Each row of a before or after table is a point. One or more steps were done to the points. Then noise was added and the rows were shuffled. The steps act on columns, c1 being the first. What was done? A step turns or swaps two columns, mirrors them in a line or flattens them onto one, adds a multiple of one to another, or multiplies or shifts one. Angles are multiples of 10 degrees, from the lower column toward the higher: turns from -170 to 170, lines from 10 to 170 but not 90. Use the fewest steps. Two steps may share a column if one is a turn and the other turns, adds or multiplies; they go together, in the order done. Otherwise the lowest column goes first.
(in the rows, 128 means zero)

Before (13 x 3):
[[137 141 220]
 [193 146  93]
 [183 121 184]
 [179 174 185]
 [177 145  65]
 [ 82  65 130]
 [105  96  90]
 [124 132  95]
 [164 162 200]
 [149  64 128]
 [161 160  73]
 [120 120 135]
 [ 95  84 130]]
After (13 x 3):
[[139 120 105]
 [145 118 152]
 [129 128 166]
 [122 132 115]
 [171 104 151]
 [157 110 103]
 [121 132 128]
 [124 129 129]
 [125 130 113]
 [172 101 128]
 [117 133 129]
 [170 105 118]
 [139 120 158]]
Steps: flatten c1 and c2 onto the line at 150 degrees; multiply c3 by 0.4

Before (14 x 4):
[[174  78  69 136]
 [133 161 103 160]
 [ 95 134 146 190]
 [192 170  86 131]
 [125 118 108  99]
 [ 92 183 103 165]
 [ 61 136 171 163]
 [ 94 182 149 174]
 [117  92  67 125]
 [ 65 129 177 204]
 [101 183 129 172]
 [128 195  87 117]
 [154 126  61 128]
 [ 71 124 148 144]]
After (14 x 4):
[[147 179  95  93]
 [148 142  93  58]
 [139 107 144 151]
 [140 129 199 131]
 [150 138 113  57]
 [169 143 175 160]
 [172 131 131  63]
 [165 153  57 106]
 [148  85 163  76]
 [118 160 203 166]
 [136 138 153  85]
 [159 193  53  89]
 [169 144  82 123]
 [ 94 110 195  90]]
Steps: turn c1 and c3 by 150 degrees; turn c2 and c4 by -120 degrees

Before (12 x 6):
[[111 111 142 125 155  61]
 [167 115 194 123  90 149]
 [123 125 168 119 140 101]
 [123 119 165 111 152 153]
 [132 142 136 146  54 123]
 [132  97 223 102 112 111]
 [112 126 154 165 160 155]
 [119  85 157 114 157 101]
 [116 102 178  38 135 202]
 [138  96  94 183  74 110]
 [111 118 111 200 153 167]
 [146 120 155  74 218 177]]
After (12 x 6):
[[102 145 158 135 197 141]
 [110 170 221 122 201 129]
 [174 212 158  94 210 102]
 [154 170 165 130 174 127]
 [162 170 154 188 164 141]
 [110  39  95 203  94 121]
 [170 124 111 221 140 140]
 [102 168 167 136 163 138]
 [ 65 146 142 145 168 156]
 [203 155 177  57 184 125]
 [127  91 136 167  77 125]
 [142 140 194 145 159  91]]
Steps: turn c1 and c6 by -100 degrees; add 1 times c3 to c5; turn c2 and c5 by -50 degrees; shift c4 by 20

Before (9 x 8):
[[173  72 117 112  72 118  56 133]
 [145 127 203  88 172  87 148 156]
 [187 115  79 141  31 125  94 129]
 [121 148 108 125 136 197 106  51]
 [142 102  83 112 214 126  82 173]
 [ 75  89  59 148 155 118 130  99]
 [151 143  98 105 141  47  99  91]
 [ 90 125 148  96 128 115 114 175]
 [136 125 125  68 102 123 144  97]]
After (9 x 8):
[[169 141 203 156 137  85 139  85]
 [104 137 125  98 138 123 145  67]
 [126 110 149 176  89 113 123  97]
 [136 132 109  52 122 200  95 126]
 [145  95  63  96  71 117 177 149]
 [ 79  13 118 132 179 118 149 115]
 [ 41  86  83 129 202 128 123 139]
 [212  69  88 173 130 127 132 109]
 [143 119  94  90 148  45  91 108]]
Steps: mirror c1 and c5 in the line at 40 degrees; multiply c2 by 1.6; turn c2 and c7 by -50 degrees; swap c4 and c8

Before (11 x 9):
[[185  73 148 145 125 163 114  66 164]
 [110  98  68  88 156 167 156 142  83]
 [176  58 149 160  95 129 153 145 109]
 [101  54 173 132  98 159 169  56  77]
 [187 115 159  66 167 113  76 144 146]
 [ 80 102 124 109  55 140 128  64 150]
 [100 132 150 133  50 126 146 111 172]
 [112  56 161 151 133  87 173  97 146]
 [177 162 131  75 131 102 121  84  78]
 [ 82 137 141 168 166 123 113  99 107]
 [184 168 128 115 144 203 136 149 183]]
After (11 x 9):
[[170 164 131 134 131 100 128  16  75]
 [ 81 109 125 163  51 134 128  39 150]
 [101 141 149 141  47 128 146 108 169]
 [ 79 135 139 175 166 122 113 143  98]
 [183  67 159 180 122 168 116  84 163]
 [187 120 156  69 164 120  79  69 141]
 [178  56 143 133  96 123 156 182 108]
 [183 168 133 104 141 197 125 133 174]
 [ 99  53 167 187  94 153 166  67  79]
 [112  97  73  86 152 164 154  94  93]
 [104  64 164 175 133  86 175 129 146]]
Steps: turn c4 and c8 by 50 degrees; multiply c8 by 1.6

Before (10 x 11):
[[104 134  64 169 166 114 176 172 134  77 105]
 [128  91 160 109 211 114 128 214  93 105 156]
 [181 191 140 173 202  95 107 122 187 136 102]
 [177  88 108  80  91 163 100 146 105  98 120]
 [131 133 105 150 210 138 163 124 184  42 107]
 [177 136 156 106  96 127 156 191 140  60 109]
 [ 77 210 119 121 195  96 114  99  80 108 183]
 [139 155 111 101 151 116 197 130 149  89 100]
 [ 82  85  73  63 114 119 145 151 123  62 184]
 [ 74 130 174 153 107 169 103 167 119 167  87]]
After (10 x 11):
[[ 92  90 162  81 112 164 100  91 105  99 120]
 [121 155 138  99 147 117 197 142 149  88  99]
 [184  84 136  62 131 120 145 101 122  62 182]
 [157 130  70 153 137 169 103  84 120 167  86]
 [174 133 159 170 184 114 178 119 134  77 106]
 [110  91  94 110 248 112 128 115  93 105 156]
 [ 77 192 145 171 180  94 106 181 187 138 102]
 [175 210 104 122 161  97 113 193  80 109 184]
 [ 61 137 111 106 144 127 157  59 141  59 109]
 [125 134 126 150 187 137 163 183 185  41 108]]
Steps: add -0.3 times c10 to c3; turn c1 and c3 by 150 degrees; mirror c5 and c8 in the line at 20 degrees

Before (9 x 12):
[[151  99 130  93 148 121 148 103  96  53 119 148]
 [160  99  98 115 148 122 154  99 124 141 116 115]
 [124 122 138  44 119 138 151 132  69 110 108 112]
 [128 249 139 127 144 126 117 107 107 157 132 140]
 [123  95 129 105 150 132 140 107 120 156 131 181]
 [123 115  78 126 145 127 148 102 116 138  77 112]
 [135 107 123 126 139 132 105 118 119 126 129 115]
 [139 112 121 132  91 137 129  99 111 153 101 112]
 [147 105 130 129 132 145 148 165 123 151  99 115]]
After (9 x 12):
[[160  99 133 152 160 138 115 125 119 123 167 119]
 [128 115 125 146 184 136 124 128 109 131 128 119]
 [142 108 140 106 133 124 127 137 119 130 177 127]
 [160  98 147 152 132  54  92 133 105 121 170 160]
 [143 109  89 126 121 154 134  44 106 143 154 122]
 [130 249 149 120 121 154 126 132 119 124 185 148]
 [124  98 151 140 136 155 105 140 148 135 183 175]
 [148 108 128 148 127 154 130 172 117 141 149 119]
 [147 121 123 157 111 107  51 119  70 133 156 147]]
Steps: add -0.3 times c9 to c1; turn c9 and c12 by -30 degrees; add 1.5 times c5 to c8; turn c3 and c5 by -70 degrees; swap c4 and c7; swap c6 and c10; shift c11 by 50

Before (11 x 14):
[[147 163  73 124 190 185 120  45 103 126 157 127 170  75]
 [118 139 194 190  93 115  95  75  98 103 175 146  58 111]
 [135  49 134 129 141 107 109 152 126  99 109 107 103  86]
 [164 131 107 117 153 207  98  80  75 209 135 153 215  84]
 [100  83 179 166 121 122  84  96 123  47  82  88 131 146]
 [180 139 120 142 177 120 140 114 136 149  87  93 147 112]
 [114  78 144  86  94 127 111 108 143 113  79  76  95 139]
 [137 150 108  84 177 145 112 108  86 144  67 155 162  84]
 [162  85 141 112 100  74 168 137 107  61 103 101 126 135]
 [127  99 145 243  80 149 121  77  61  90 151 163   7 150]
 [107 138 110  80 176 150 137 174 134 125 102  85 193 128]]
After (11 x 14):
[[125 153 110 136 177 135  85 117  85 151  76 132  92  95]
 [162 120 105 108 164 113  80 173 137 148 108 136  70 109]
 [ 89  92 143  85 100  93 121 122 107  50 112 127 129 142]
 [107 147 105 153 161 162 109  82  73 232 141 129  41 102]
 [116  51 135 147 136 110 125 123 128  91 118 138 158  87]
 [116 185  73 137 186 103 127  60 102 181 165 134  91 104]
 [100 122 144 158  87  88 242  74  60 130 154 124 250 181]
 [131 161 191 178  96 114 189  80  95 100 184 119 195 135]
 [134  90 138 132  84 114  85  99 143 115  93 122 163 156]
 [ 79 141 129 117 167 153 144 122 135 131 100 129 103 113]
 [160  94 178 172 116  65 155  82 125  84  92 128 121 170]]
Steps: turn c1 and c13 by -170 degrees; turn c2 and c8 by 20 degrees; add -0.5 times c8 to c14; turn c4 and c7 by 80 degrees; flatten c5 and c12 onto the line at 10 degrees; mirror c6 and c10 in the line at 60 degrees; shift c11 by 10

Before (13 x 18):
[[131 135 109 149 103 137 161  85 124 149 125  78 103 116 147 110 178 135]
 [154 175 130 110  95 151 146 138 135  87 136 138 125 149 145 174 149 169]
 [137 135 170 121 139 157 187 123 121  99 144 143 118 108 170 169  94  90]
 [113 126 166 119 105 129 139 127 185 125 116 135 132  98 113 145 149 130]
 [196 138 155  97 112 139 153 121 102 159  92  95 158 103 105 112 108  94]
 [157 134 157 204  40 149 125 115 172 147 158 117 116 163 111 120 177 140]
 [157 158 173 132 134 130 181 119 148 115 134 115 148 117  97 110 111 165]
 [136 112  76 126 140  59 163 109 153 148 164 120 130 121 106 104 144 138]
 [145 133 168 112 111  86 129 103 132 117 105 160  52 149 136 107 150 126]
 [122 124  93  73  89 113 137 117 169  97 196  94 131  77 120 136 146 140]
 [123 130 116 110  73 110 178 142 113  72 127 118 109 120 108 139  89 113]
 [ 78 139 176 122 120 117 168  73 106 143 116 113 134 137 147  98 126 111]
 [138  78 118 101 112 131 133 124  67 159 124  86 115 118 125 105 249 135]]
After (13 x 18):
[[134 147 112 169 113  87 108 111 130 119 107 162  53 136 136 107 151 127]
 [141 158 205 158  38 148 136 108 172 134 158 117 118 141 111 119 176 140]
 [125  82  72  92  89 113  99 134 170 108 196  95 131 105 121 132 146 140]
 [138 168 111 131  95 150 106 156 138  99 135 136 125  99 145 174 151 170]
 [153 111  95 154 110 139 159 106 102 113  92  95 159 106 105 115 109  93]
 [110 142 123 175 121 117 127  73 108  86 116 115 133 122 148  96 126 108]
 [120 102 119 164 104 127 130 129 183 116 117 135 131 115 112 145 149 131]
 [128 122 148 112 101 137 135  82 126  92 124  77 102 117 146 110 178 136]
 [131 114 126  75 141  58 146  99 153  99 162 121 130 139 107 105 143 138]
 [132 114 120 171 140 155 121 138 121  65 144 143 118 111 170 171  92  91]
 [131  95 102 121 112 129 155 108  67 132 124  86 112 166 127 106 249 135]
 [135 132 131 174 133 132 131 127 148  74 132 115 148  95  95 110 111 165]
 [127 122 111 114  72 108 105 171 114  69 126 119 111 124 107 140  91 113]]
Steps: multiply c1 by 0.4; turn c2 and c14 by -60 degrees; swap c3 and c4; turn c8 and c10 by 30 degrees; turn c7 and c10 by -70 degrees

Before (13 x 24):
[[168 181 137 195  67 110 176 164 129 145 142  77  92 136  57 153  92 138
  214 141 128 127 133 156]
 [123 137 122 139 129 146 132 105  84 135 151 138 128 139 153 148 111 182
   78 147 141 100 155 105]
 [164 209 142 200 100  99 149 169 138 150 187 116  81 138  81  97 110 122
  180 171 144 110  88 147]
 [118 122 103  84 168 174 126 116 124 164 144 138 140 186 167 175  59 166
  109 142 166 120  98 136]
 [124 157  78 118 138 129 137 140 154 120  99 130 108 101 143 133 176 147
   50 125  96 170 139 119]
 [117 120 102  90 113 147 134 165 107 183 188  96 131 154 188 166  89 153
   86 124 171 111 126 114]
 [138 187 105 192  97  96 108 159 141 107 164  90  86 110 123 131  76 132
  205 169 123 129 133 124]
 [161 180 141 188 129 109 113 169 113 138 161  80 122 159  86 104  94 128
  183 104 135 141 130 115]
 [101 143 112 127 146 127 132 138 146  82 116 103 171  87 147 135 165 126
   53 141 126 121 143 170]
 [109 142  84 117 158 112 148 143 150 138 125 145 160 105 170 106 171 153
   94 137  73 117 183 159]
 [119 124  82 159 164 107 164 142 140 117 122 157 144 106 159 165 181 115
   98 116 148 136 147 121]
 [ 96 150  63 125 154 101 146 115  91 132 100 111 128  84 143 105 181 127
   99 139 135 150 146 164]
 [124 166  95 209 112 113 135 155 121 123 180  83 102 161 102 149 143 166
  168 128 112 132  96 159]]
After (13 x 24):
[[167 180 139 194 149 111 174 159 130 186 137  81  92 133  71 157  88 142
  216 147 127 127 137 166]
 [119 178 142 189 141 110 112 167 115 126 159  79 118 161 121 103  93 130
  185 102 134 143 131 164]
 [152 138  81 119 139 112 147 142 149 100 128 147 163 102 168 108 171 151
   95 135  74 116 179 107]
 [139 122 109  82 166 173 123 118 121  90 146 136 139 181 181 173  62 167
  112 140 170 121  93 117]
 [110 119 100  90 181 143 134 163 105 142 186  93 131 151 246 167  89 153
   85 123 174 110 125 123]
 [120 159  78 118 124 126 140 138 152 120 101 132 108 103 115 133 181 148
   50 127  94 171 139 123]
 [154 206 138 197 148  98 147 170 137 152 189 117  86 141 136 104 115 122
  179 173 149 113  92 154]
 [158 171  95 206 121 115 139 156 119 148 181  80  99 165 156 150 139 165
  167 127 109 135  93 119]
 [122 121  85 159 118 112 165 144 141  87 120 158 144 102 152 171 179 116
   98 118 146 141 144 122]
 [164 148  59 123 129 100 147 119  88 106  99 106 126  77 117 108 179 126
   98 137 137 148 150  89]
 [101 135 118 139 134 149 133 102  84 127 149 136 130 137 175 150 116 183
   79 154 138 102 151 128]
 [126 192 106 195 106  99 105 162 142 158 168  91  83 109 162 129  78 134
  203 177 121 133 128 137]
 [164 139 110 131  81 127 127 141 146 113 119 107 170  81 133 135 167 130
   48 141 123 120 144  93]]
Steps: mirror c1 and c24 in the line at 40 degrees; turn c5 and c10 by -90 degrees; add 1 times c11 to c15

Before (8 x 32):
[[103 148 112 116  96 157 119 245 133 123 104 157 116 142 140 197 149  78
  123 134 127 102 152 124 135 150 121  98 204 142 132 152]
 [140 137 144  79 118 147 131 181 133 119  95 127 105 135 101 140 150 100
  117 124 136 119 164 162 148 153 122 109 167 155 154 140]
 [128 103 120 106 105 139 113 187 152 123 108 133 120 125 104 161 141 110
  148 115 134 133 150 130 132 141 103 131 194 114 188 163]
 [200 107 145 141 112 144 184 106 117 111 144 130 143 150 131 115 133 164
  120  83 132 127 101  80 120 104 161 123 115 158 146 110]
 [122 126 107 135 116 174 132 215 155 101 105 128 114 119 130 139 176 104
  122 113 170 144 175 136 159 131 124  95 166 103 166 135]
 [153 108 124 135 134 160 193  72 144 135 142 166 153 138 109 101 141 165
  136  92 184 120  83  84 128 124 156 144 106 173 142  89]
 [165  99 120 195 166 116  99  86  46 149  65 144 162 108 106 157 166 108
  145 101  74 153 117 152 186 148 111 151 119 146 130  83]
 [186 114 129 144 181 116 105  67  74 149 122 124 174 150 119 146 168 117
  150 124  69 144 108 167 182 141  81 188 105 110  86 121]]
After (8 x 32):
[[122 127 166 136 116 175 132 117 125 101 106 128 114 120 129 138 175  44
  123  83 171 144 175 135 158 132 125  95 165 104 174 135]
 [128 103 152 107 106 139 113 117 107 123 108 134 121 125  95 161 141  72
  148  85 134 133 150 131 132 142 103 132 193 114 189 163]
 [200 107 138 141 113 145 184 120 108 112 143 130 143 150 121 115 132 171
  120  53 131 128 102  80 120 105 161 123 114 158 135 111]
 [153 107 123 135 134 160 194 150 131 135 142 166 154 138 111 101 141 191
  136  62 184 120  83  84 128 124 156 143 105 174 149  90]
 [140 138 135  78 119 147 130  94 116 119  96 127 104 135  95 140 149  77
  117  95 136 120 164 162 149 153 123 109 167 156 151 140]
 [186 114  83 145 180 116 104 148 114 148 122 124 173 149 111 146 168 167
  151  94  70 144 108 168 182 141  81 189 105 110  61 121]
 [103 149 163 116  95 157 120 103 129 123 103 157 117 143 140 197 150   7
  123 104 127 102 152 124 136 150 121  99 204 141 135 151]
 [164  99  89 195 165 116  99 150  65 147  65 143 161 108  74 157 166 144
  146  71  74 152 118 152 187 148 111 152 119 146  78  83]]
Steps: turn c3 and c8 by -110 degrees; turn c3 and c18 by -50 degrees; turn c9 and c31 by 40 degrees; add 0.5 times c9 to c15; shift c20 by -30
